Rows are points. Each copy is the shape, with its points in the same order, turned, moved and blurred by noise. Say if it was mirrored as well.

Shape, 6 rows:
[[-0.07 -0.21]
 [ 0.06  0.06]
 [ 0.25 -0.31]
 [ 0.26 -0.11]
 [-0.34 -0.37]
 [-0.84  0.15]]
Copy 1:
[[-0.17 -0.34]
 [-0.06 -0.11]
 [-0.45 -0.19]
 [-0.35 -0.02]
 [ 0.03 -0.63]
 [ 0.69 -0.44]]
Copy 1 is: mirrored
Copy 2:
[[ 0.23  0.02]
 [-0.01  0.00]
 [ 0.20 -0.33]
 [ 0.04 -0.27]
 [ 0.49  0.14]
 [ 0.27  0.87]]
Copy 2 is: mirrored

Shape (6 x 3):
[[-0.06  0.33 -0.27]
 [ 0.58 -0.17  0.10]
 [-0.55 -0.14 -0.48]
 [ 0.02 -0.26  0.46]
 [ 0.12  0.10 -0.27]
 [-0.42 -0.12  0.52]]
Copy 1 (6 x 3):
[[ 0.37 -0.01 -0.05]
 [-0.46  0.15  0.20]
 [ 0.18 -0.51 -0.68]
 [-0.49 -0.56  0.27]
 [ 0.01  0.09 -0.18]
 [-0.13 -0.86  0.15]]
Copy 1 is: mirrored
Copy 2:
[[-0.36  0.06 -0.44]
 [ 0.26 -0.52 -0.19]
 [-0.13  0.68 -0.26]
 [ 0.04 -0.22  0.38]
 [-0.09 -0.03 -0.42]
 [-0.29  0.08  0.55]]
Copy 2 is: mirrored
Copy 3 (6 x 3):
[[-0.29  0.38 -0.26]
 [ 0.17 -0.34 -0.45]
 [-0.76  0.14  0.16]
 [ 0.25 -0.21  0.15]
 [-0.27  0.04 -0.37]
 [ 0.15  0.11  0.50]]
Copy 3 is: only turned
Copy 4, 6 rows:
[[-0.43 -0.08 -0.30]
 [ 0.29  0.29 -0.23]
 [-0.32 -0.83 -0.13]
 [ 0.30  0.04  0.26]
 [-0.20 -0.05 -0.30]
 [ 0.06 -0.23  0.68]]
Copy 4 is: only turned

Shape, 10 rows:
[[ 0.14 -0.13 -0.06 -0.21]
 [-0.36  0.03 -0.20 -0.43]
 [-0.24 -0.27 -0.31 -0.31]
 [-0.13  0.03 -0.01  0.22]
 [-0.33 -0.21  0.08 -0.18]
 [ 0.78 -0.32 -0.13 -0.28]
 [-0.40 -0.18  0.44  0.79]
 [-0.33 -0.24  0.14 -0.10]
 [ 0.00  0.02  0.25 -0.13]
 [ 0.96  0.00  0.17  0.71]]
Copy 1:
[[ 0.09 -0.02  0.11 -0.19]
 [-0.08  0.28  0.57  0.07]
 [-0.17  0.31  0.37 -0.26]
 [-0.25  0.03 -0.03  0.19]
 [-0.32 -0.04  0.41 -0.04]
 [ 0.49 -0.13 -0.21 -0.60]
 [-0.91 -0.40 -0.27  0.39]
 [-0.37 -0.09  0.34 -0.01]
 [-0.02 -0.26  0.20  0.09]
 [ 0.23 -0.48 -1.03 -0.02]]
Copy 1 is: only turned
Copy 2:
[[ 0.28  0.01  0.11 -0.11]
 [ 0.10 -0.16 -0.08 -0.64]
 [ 0.23 -0.28 -0.16 -0.32]
 [-0.21 -0.11 -0.22  0.03]
 [-0.05 -0.39  0.05 -0.24]
 [ 0.58  0.46  0.26  0.09]
 [-0.62 -0.58 -0.15  0.51]
 [-0.01 -0.45  0.05 -0.08]
 [-0.19 -0.05  0.28 -0.13]
 [-0.07  0.71  0.11  0.83]]
Copy 2 is: only turned
Copy 3:
[[ 0.00  0.37 -0.01 -0.24]
 [-0.52  0.13 -0.06 -0.11]
 [-0.40  0.19  0.18 -0.27]
 [ 0.10  0.16  0.14  0.18]
 [-0.18 -0.08  0.08 -0.19]
 [ 0.26  0.86 -0.12 -0.61]
 [ 0.58 -0.36  0.44  0.41]
 [-0.06 -0.15  0.10 -0.16]
 [ 0.14  0.09 -0.20 -0.13]
 [ 1.11  0.86  0.03  0.16]]
Copy 3 is: mirrored

Shape, 11 rows:
[[ 0.24  0.21  0.31 -0.21  0.12  0.01]
 [ 0.02 -0.42  0.00 -0.32  0.19 -0.54]
 [-0.31 -0.23 -0.40  0.73  0.31 -0.08]
 [-0.36  0.09 -0.17  0.74  0.05  0.09]
 [-0.10 -0.51  0.20 -0.28  0.02 -0.10]
 [ 0.16 -0.25  0.07 -0.17  0.27  0.33]
 [-0.66  0.06 -0.17 -0.69 -0.25  0.38]
 [ 0.44  0.05  0.07  0.40 -0.37  0.10]
 [-0.35  0.28 -0.35 -0.05 -0.27 -0.09]
 [-0.42 -0.31  0.33 -0.34  0.19 -0.46]
 [-0.01 -0.29 -0.59  0.16 -0.12  0.54]]
Copy 1 (11 x 6):
[[-0.20  0.19  0.49  0.25 -0.18  0.07]
 [-0.43 -0.17  0.68 -0.25  0.38 -0.10]
 [ 0.24 -0.59 -0.18  0.01  0.63 -0.16]
 [ 0.30 -0.31 -0.37  0.12  0.13 -0.29]
 [-0.59 -0.01  0.38  0.12  0.27 -0.14]
 [-0.30  0.05  0.21  0.48  0.31  0.30]
 [-0.45  0.86 -0.14  0.25  0.50 -0.38]
 [-0.23 -0.25 -0.21 -0.01 -0.34  0.30]
 [-0.06  0.31 -0.21 -0.26  0.19 -0.31]
 [-0.45 -0.07  0.65  0.01  0.30 -0.55]
 [-0.20  0.05 -0.53  0.08  0.60  0.32]]
Copy 1 is: only turned
Copy 2 (11 x 6):
[[ 0.05  0.12  0.03 -0.02 -0.15 -0.38]
 [-0.11 -0.03 -0.72  0.15 -0.62 -0.22]
 [-0.67 -0.13 -0.11  0.22 -0.53  0.70]
 [-0.67 -0.20  0.20  0.33 -0.25  0.50]
 [-0.26 -0.19 -0.67  0.00 -0.15 -0.24]
 [-0.06  0.08 -0.31 -0.33 -0.03  0.09]
 [-0.39  0.37 -0.62  0.50  0.64 -0.16]
 [ 0.19 -0.55  0.21  0.18 -0.11  0.13]
 [-0.25  0.12 -0.16  0.77  0.02  0.10]
 [-0.55  0.05 -0.68  0.13 -0.42 -0.47]
 [-0.04 -0.11 -0.34  0.18  0.24  0.75]]
Copy 2 is: mirrored

Shape, 12 rows:
[[ 0.46 -0.02 -0.30  0.03 -0.27  0.26 -0.18  0.58]
 [-0.35 -0.25  0.54 -0.24  0.27  0.12  0.10 -0.02]
 [-0.37 -0.40  0.52 -0.18  0.22  0.05 -0.10 -0.11]
 [ 0.52 -0.44 -0.26  0.13 -0.44  0.54 -0.04 -0.03]
 [-0.24  0.24  0.55 -0.25  0.07  0.72 -0.39 -0.41]
 [-0.09 -0.29  0.27 -0.46 -0.30 -0.07 -0.24 -0.39]
 [ 0.52  0.29 -0.21 -0.53 -0.03 -0.16  0.27 -0.34]
 [ 0.44  0.23  0.11  0.46  0.13  0.73 -0.15  0.43]
 [-0.31  0.01 -0.19 -0.01  0.36  0.60 -0.42  0.18]
 [-0.39  0.27 -0.29  0.41  0.28  0.36 -0.17  0.48]
 [-0.08  0.12 -0.03 -0.23 -0.26  0.29  0.23  0.12]
 [-0.37 -0.27  0.44  0.46 -0.20  0.13 -0.12  0.05]]
Copy 1:
[[-0.23 -0.27  0.26 -0.01 -0.16 -0.09  0.23  0.87]
 [ 0.15  0.30 -0.26 -0.71 -0.16  0.22  0.05 -0.16]
 [ 0.11  0.19 -0.35 -0.78 -0.08 -0.05 -0.01 -0.11]
 [ 0.00 -0.55  0.09  0.10 -0.68 -0.43  0.04  0.37]
 [-0.38  0.38  0.15 -0.57 -0.26 -0.20 -0.61 -0.20]
 [ 0.06  0.40 -0.45 -0.18 -0.13 -0.52 -0.10  0.09]
 [-0.38  0.18 -0.42  0.54 -0.05  0.09  0.15  0.10]
 [-0.23 -0.32  0.86 -0.26 -0.28  0.13  0.01  0.31]
 [-0.41 -0.48  0.07 -0.68  0.08  0.01 -0.33  0.25]
 [-0.09 -0.54  0.29 -0.51  0.32  0.35 -0.36  0.51]
 [-0.11 -0.01 -0.13 -0.07 -0.25  0.18 -0.28  0.47]
 [ 0.59  0.03  0.14 -0.59 -0.07 -0.12 -0.20  0.16]]
Copy 1 is: mirrored
Copy 2 (12 x 8):
[[-0.54  0.30 -0.28 -0.21 -0.02  0.60  0.01  0.11]
 [ 0.27  0.15  0.31 -0.32  0.25 -0.18 -0.27 -0.44]
 [ 0.30  0.24  0.15 -0.32  0.14 -0.27 -0.57 -0.41]
 [-0.53 -0.28 -0.67 -0.29 -0.04  0.30 -0.32  0.01]
 [-0.23 -0.21  0.43  0.02  0.64 -0.32 -0.62 -0.11]
 [ 0.09  0.20 -0.20 -0.09  0.09 -0.60 -0.34  0.08]
 [ 0.32 -0.19 -0.20  0.16  0.11  0.13  0.29  0.54]
 [-0.67 -0.20  0.36 -0.15  0.13  0.82 -0.33 -0.19]
 [-0.13  0.22  0.04  0.11  0.64  0.46 -0.70 -0.34]
 [-0.23  0.39  0.06  0.27  0.36  0.78 -0.28 -0.52]
 [-0.16  0.08 -0.15 -0.07  0.36  0.08  0.18 -0.18]
 [-0.32  0.21  0.15 -0.10 -0.13 -0.17 -0.42 -0.75]]
Copy 2 is: mirrored
Copy 3 (12 x 8):
[[-0.01  0.39  0.36 -0.33  0.39  0.26 -0.12  0.24]
 [ 0.61  0.14 -0.34  0.28  0.44 -0.36  0.58 -0.16]
 [ 0.61  0.07 -0.31  0.25  0.48 -0.43  0.33 -0.19]
 [ 0.25  0.03  0.67 -0.10  0.45  0.33 -0.34 -0.14]
 [ 0.84  0.57  0.04 -0.25  0.23 -0.47  0.33 -0.67]
 [ 0.57 -0.23 -0.26 -0.25  0.38 -0.30 -0.01 -0.31]
 [-0.12 -0.36  0.24 -0.56  0.02 -0.17  0.40 -0.02]
 [ 0.38  0.88  0.80 -0.06  0.25  0.07  0.22  0.13]
 [-0.03  0.84  0.06  0.04  0.65 -0.31  0.17 -0.34]
 [-0.17  0.97 -0.06  0.19  0.17 -0.02  0.16 -0.01]
 [ 0.28  0.20 -0.04 -0.24  0.10  0.26  0.29 -0.26]
 [ 0.72  0.40 -0.14  0.41  0.08 -0.10 -0.08 -0.08]]
Copy 3 is: mirrored

Shape (13 x 9):
[[-0.22 -0.57  0.02  0.19  0.34  0.28  0.09  0.30 -0.09]
 [-0.03  0.26 -0.66  0.38  0.02 -0.55  0.05  0.17  0.02]
 [-0.07 -0.54 -0.11  0.47 -0.71 -0.45 -0.37  0.02 -0.36]
 [-0.41  0.30 -0.27  0.37 -0.40  0.07 -0.11  0.27  0.16]
 [ 0.20  0.24  0.17  0.14 -0.15  0.26  0.15 -0.74  0.33]
 [-0.02  0.56  0.04 -0.67  0.63 -0.57 -0.11  0.08 -0.20]
 [ 0.30  0.32 -0.03 -0.64 -0.59  0.17  0.16 -0.01 -0.04]
 [ 0.50 -0.44  0.19  0.16 -0.22  0.01 -0.16 -0.79  0.11]
 [-0.30  0.40 -0.10 -0.08 -0.01  0.18  0.10 -0.04 -0.85]
 [-0.29 -0.14  0.10 -0.09  0.13  0.57 -0.16 -0.23  0.00]
 [ 0.53 -0.52 -0.13  0.54  0.34 -0.14 -0.23  0.63  0.08]
 [ 0.32  0.25  0.31 -0.25 -0.41 -0.18  0.23  0.39  0.18]
 [-0.15  0.05 -0.28  0.08 -0.36 -0.04  0.38  0.34 -0.35]]
Copy 1, 13 rows:
[[ 0.36 -0.08  0.07 -0.36  0.16 -0.26 -0.11  0.50 -0.07]
 [ 0.41 -0.55 -0.24  0.74 -0.18 -0.34 -0.10 -0.07 -0.21]
 [ 0.78  0.06 -0.34 -0.06 -0.85 -0.01  0.12 -0.17 -0.25]
 [ 0.04 -0.20  0.28  0.43 -0.40 -0.14  0.24  0.20 -0.31]
 [-0.17  0.01 -0.05  0.22  0.36  0.59  0.16 -0.39 -0.11]
 [-0.43 -0.53  0.03  0.14  0.00 -0.54 -0.95 -0.53  0.23]
 [-0.72 -0.14 -0.38  0.02 -0.36  0.12  0.10 -0.09  0.29]
 [ 0.34  0.38 -0.44 -0.07  0.12  0.68 -0.05 -0.42  0.09]
 [-0.41 -0.05 -0.21 -0.13 -0.05 -0.70  0.02 -0.25 -0.50]
 [-0.23  0.23  0.11 -0.21  0.19  0.13 -0.21  0.27 -0.26]
 [ 0.96  0.01 -0.11  0.13  0.02 -0.38 -0.03  0.30  0.61]
 [-0.24 -0.46  0.05 -0.02 -0.37 -0.01  0.20 -0.25  0.61]
 [-0.04 -0.53 -0.34 -0.02 -0.32 -0.41  0.30  0.10 -0.23]]
Copy 1 is: only turned
Copy 2:
[[ 0.50  0.07  0.37  0.17  0.15 -0.19 -0.25 -0.08  0.02]
 [-0.04  0.01 -0.34  0.01  0.03 -0.66 -0.23  0.77  0.14]
 [ 0.24  0.52  0.10 -0.39 -0.73 -0.25  0.03  0.54  0.42]
 [ 0.32 -0.36 -0.26 -0.21 -0.28 -0.36  0.37  0.51  0.34]
 [-0.47 -0.15 -0.34 -0.05 -0.06  0.65  0.43  0.14  0.13]
 [-0.97 -0.24  0.18 -0.13  0.46 -0.88 -0.06 -0.08  0.06]
 [-0.51 -0.63  0.22 -0.49 -0.58  0.05  0.00  0.23 -0.19]
 [-0.26  0.55  0.03 -0.26 -0.25  0.71  0.20  0.12  0.09]
 [-0.06 -0.44 -0.44 -0.37 -0.31 -0.43 -0.25 -0.45  0.39]
 [ 0.24 -0.24  0.12 -0.38  0.17  0.22  0.22 -0.27  0.17]
 [ 0.48  0.58  0.17  0.17  0.06 -0.41 -0.19  0.33 -0.53]
 [-0.35 -0.32  0.30  0.16 -0.54 -0.28  0.23  0.32 -0.33]
 [ 0.20 -0.32 -0.04 -0.03 -0.54 -0.32 -0.37  0.22  0.22]]
Copy 2 is: mirrored

Shape (17 x 11):
[[-0.01  0.31  0.11 -0.09  0.41  0.02 -0.64  0.73  0.12  0.11 -0.23]
 [ 0.40 -0.20 -0.53 -0.06  0.01  0.28 -0.26 -0.45  0.19  0.17  0.93]
 [ 0.30 -0.27  0.12  0.24 -0.21  0.22 -0.17 -0.57 -0.41  0.19  1.24]
 [ 0.20 -0.04  0.18  0.18 -0.13  0.20  0.10  0.12  0.09  0.06 -0.43]
 [-0.71 -0.37  0.12  0.16 -0.08  0.28  0.10 -0.22 -0.03 -0.09 -0.34]
 [ 0.44 -0.27 -1.09  0.18 -0.08  0.30 -0.01 -0.31  0.29 -0.15 -0.19]
 [ 0.38 -0.31 -0.36  0.33  0.82 -0.08  0.26 -0.26  0.24 -0.55 -0.39]
 [ 0.16  0.02  0.28  0.11 -0.11  0.37  0.00  0.23 -0.09  0.16 -0.18]
 [ 0.07 -0.41  0.11 -0.35 -0.21 -0.02 -0.89  0.36  0.19  0.13  0.12]
 [ 0.40 -0.36 -0.06  0.11  0.32  0.40  0.25 -0.04  0.26 -0.84 -0.40]
 [ 0.15 -0.32  0.31 -0.25 -0.12  0.09  0.24  0.23  0.36  0.19 -0.07]
 [ 0.31 -0.02  0.22  0.15 -0.02  0.20  0.05 -0.22  0.40  0.08 -0.40]
 [ 0.43 -0.24 -1.02 -0.09  0.50 -0.08  0.19 -0.17  0.25 -0.40 -0.15]
 [-0.10 -0.20  0.24  0.28 -0.17 -0.16 -0.08  0.01 -0.15 -0.33 -0.38]
 [ 0.42 -0.19  0.14 -0.54 -0.18  0.31  0.19 -0.52  0.02 -0.06 -0.07]
 [ 0.17  0.14 -0.28  0.24 -0.05  0.12  0.04 -0.41  0.27 -0.27  0.34]
 [ 0.18 -0.14 -0.35  0.11  0.79  0.13 -0.28  0.02  0.24  0.14 -0.28]]
Copy 1:
[[-0.51  0.32 -0.83 -0.32 -0.29  0.18 -0.16  0.14  0.46  0.14 -0.15]
 [ 0.15 -0.05  0.38  0.05  0.67  0.24 -0.46  0.82  0.05  0.62 -0.47]
 [ 0.25  0.43  0.34 -0.06  0.88  0.09 -0.15  1.14 -0.50  0.28 -0.06]
 [-0.32 -0.01  0.11 -0.22 -0.10 -0.06  0.35 -0.05  0.13 -0.10 -0.07]
 [-0.20  0.10  0.21  0.44 -0.10  0.39  0.17 -0.11 -0.02 -0.16  0.54]
 [-0.21 -0.54  0.61  0.40  0.15  0.09  0.12  0.43  0.71  0.34 -0.51]
 [-0.34 -0.82 -0.02  0.15  0.36  0.30  0.07  0.31  0.53 -0.69 -0.31]
 [-0.20  0.24  0.00 -0.38 -0.06  0.00  0.33  0.16  0.10  0.02  0.03]
 [-0.52  0.51 -0.24  0.06 -0.39  0.38 -0.26  0.34 -0.21  0.40 -0.57]
 [-0.34 -0.36  0.46 -0.18 -0.06  0.39  0.05  0.25  0.51 -0.77 -0.27]
 [-0.05 -0.14  0.06 -0.39 -0.30  0.11 -0.06 -0.05 -0.28  0.03 -0.18]
 [-0.35 -0.08  0.20 -0.22  0.26 -0.01  0.17 -0.26  0.11 -0.09 -0.28]
 [ 0.04 -0.83  0.12  0.40  0.13  0.23 -0.13  0.48  0.78 -0.11 -0.64]
 [-0.41  0.19  0.00  0.27 -0.12 -0.07  0.25  0.17 -0.02 -0.49  0.02]
 [ 0.35  0.16  0.46 -0.13  0.19  0.31  0.19 -0.01 -0.06 -0.16 -0.58]
 [-0.07  0.01  0.40  0.11  0.51 -0.14 -0.29  0.41  0.33 -0.02 -0.17]
 [-0.43 -0.43 -0.43  0.00  0.27  0.50  0.02  0.17  0.51  0.09 -0.25]]
Copy 1 is: only turned
Copy 2:
[[-0.67 -0.55  0.08 -0.72  0.33 -0.17  0.18  0.26 -0.03  0.15  0.16]
 [-0.14  0.57 -0.08  0.27  0.74  0.05 -0.64 -0.10  0.61  0.03 -0.01]
 [ 0.04  0.79  0.15  0.82  0.60 -0.12 -0.24 -0.38  0.00  0.05  0.04]
 [-0.03 -0.10  0.33 -0.32 -0.17  0.32  0.34  0.27  0.16 -0.35 -0.04]
 [ 0.01 -0.16  0.33 -0.09 -0.20  0.45 -0.11  0.17 -0.42 -0.36 -0.69]
 [-0.12  0.28 -0.38 -0.04  0.25  0.55 -0.30  0.57  0.83 -0.67 -0.17]
 [ 0.63 -0.01 -0.61 -0.66  0.47  0.46  0.21  0.23  0.46 -0.38 -0.37]
 [-0.18 -0.04  0.37 -0.13  0.05  0.29  0.40  0.21  0.08 -0.34  0.08]
 [-0.43 -0.22  0.49 -0.26  0.32 -0.50 -0.41  0.34  0.00 -0.34  0.22]
 [ 0.49 -0.35 -0.22 -0.36  0.43  0.27  0.26  0.09  0.56 -0.80 -0.45]
 [ 0.07 -0.16  0.37 -0.43 -0.23  0.09 -0.10 -0.25  0.03 -0.47  0.27]
 [ 0.15  0.06  0.43 -0.45 -0.02  0.23  0.23  0.12  0.51 -0.31 -0.16]
 [ 0.15 -0.04 -0.90 -0.45  0.38  0.52 -0.34  0.37  0.55 -0.56  0.02]
 [ 0.17 -0.13  0.07 -0.17 -0.16 -0.14  0.38  0.36 -0.04 -0.28 -0.37]
 [ 0.53 -0.06  0.45  0.22  0.12  0.39 -0.19  0.01  0.33 -0.39  0.23]
 [ 0.18  0.21 -0.16  0.13  0.24  0.14 -0.11 -0.07  0.65 -0.10 -0.39]
 [-0.01 -0.08 -0.13 -0.85  0.62  0.48 -0.12  0.38  0.21 -0.09 -0.05]]
Copy 2 is: mirrored
Copy 3 (17 x 11):
[[-0.21  0.22  0.22  0.04 -0.12  0.24 -0.69 -0.35 -1.02  0.26 -0.07]
 [-0.24  0.43 -0.22  0.62  0.29 -0.11  0.41 -0.46  0.18  0.79  0.27]
 [-0.17 -0.14 -0.21  0.13  0.18  0.14  0.31 -0.46  0.72  1.15  0.17]
 [ 0.02 -0.04  0.04  0.09  0.00  0.26 -0.39 -0.07 -0.20 -0.29  0.40]
 [ 0.24  0.00  0.05 -0.51 -0.12  0.19  0.38 -0.12 -0.18 -0.38  0.08]
 [-0.11  0.43  0.17  0.87  0.36 -0.20  0.33 -0.59 -0.02 -0.42  0.41]
 [ 0.00  0.69  0.71  0.09  0.82 -0.11 -0.24 -0.08 -0.01 -0.38  0.28]
 [-0.02 -0.17 -0.06  0.00 -0.06  0.28 -0.37 -0.23 -0.28  0.05  0.46]
 [-0.12  0.27 -0.61  0.17 -0.08  0.25 -0.38 -0.60 -0.49  0.25 -0.40]
 [-0.35  0.55  0.20 -0.20  0.58 -0.09 -0.31 -0.32  0.03 -0.56  0.59]
 [-0.08  0.00 -0.51  0.05  0.23  0.13 -0.32  0.20 -0.30 -0.06  0.25]
 [ 0.07  0.37 -0.02  0.19  0.00  0.37 -0.36  0.06 -0.04 -0.22  0.47]
 [-0.12  0.59  0.45  0.64  0.72 -0.58  0.04 -0.28 -0.21 -0.29  0.21]
 [-0.07 -0.04  0.19 -0.21 -0.03  0.21 -0.31 -0.21  0.07 -0.36 -0.10]
 [ 0.19  0.31 -0.47  0.08  0.01 -0.38 -0.31 -0.12  0.27  0.04  0.57]
 [-0.40  0.40  0.25  0.32  0.00 -0.03  0.21 -0.13  0.22  0.15  0.33]
 [ 0.25  0.63  0.42  0.32  0.45  0.14 -0.20 -0.28 -0.60  0.11  0.18]]
Copy 3 is: only turned
Copy 4:
[[ 0.55 -0.43 -0.10  0.67 -0.42  0.19 -0.53 -0.05 -0.20 -0.21 -0.15]
 [-0.64  0.06 -0.08  0.44  0.25 -0.47  0.65 -0.25  0.14 -0.50  0.42]
 [-1.05  0.05  0.23  0.01 -0.30 -0.47  0.77 -0.04 -0.09 -0.57  0.03]
 [ 0.12  0.23  0.25  0.00 -0.06  0.19 -0.23 -0.39 -0.10 -0.02 -0.09]
 [ 0.25 -0.18  0.72 -0.18  0.39  0.28  0.32 -0.10 -0.35 -0.09 -0.24]
 [ 0.20  0.27 -0.33 -0.02  0.58  0.09  0.44 -0.49  0.62 -0.20  0.53]
 [ 0.55  0.87  0.22  0.41  0.72 -0.33  0.04  0.02  0.36 -0.05 -0.05]
 [-0.04  0.05  0.42  0.15 -0.35  0.23 -0.24 -0.40 -0.11 -0.06 -0.10]
 [ 0.16 -0.58  0.29  0.36 -0.34 -0.16 -0.19 -0.07 -0.33 -0.33  0.75]
 [ 0.30  0.60  0.67  0.35  0.61  0.13 -0.38 -0.17  0.46 -0.40  0.01]
 [-0.04 -0.01  0.54  0.22  0.01 -0.08 -0.35 -0.49 -0.20  0.30  0.13]
 [ 0.15  0.42  0.20  0.05  0.09  0.06 -0.24 -0.54 -0.30 -0.14  0.06]
 [ 0.21  0.33 -0.13  0.43  0.79 -0.12  0.17 -0.01  0.64  0.07  0.43]
 [ 0.25  0.12  0.49 -0.26  0.09  0.12 -0.22  0.18 -0.15 -0.21 -0.07]
 [-0.48  0.44  0.42  0.32  0.25  0.24  0.03 -0.24 -0.13  0.04  0.61]
 [-0.37  0.21 -0.13 -0.10  0.42 -0.08  0.08 -0.20  0.12 -0.48  0.03]
 [ 0.54  0.18 -0.03  0.82  0.21 -0.05  0.22 -0.19  0.03 -0.09 -0.02]]
Copy 4 is: only turned
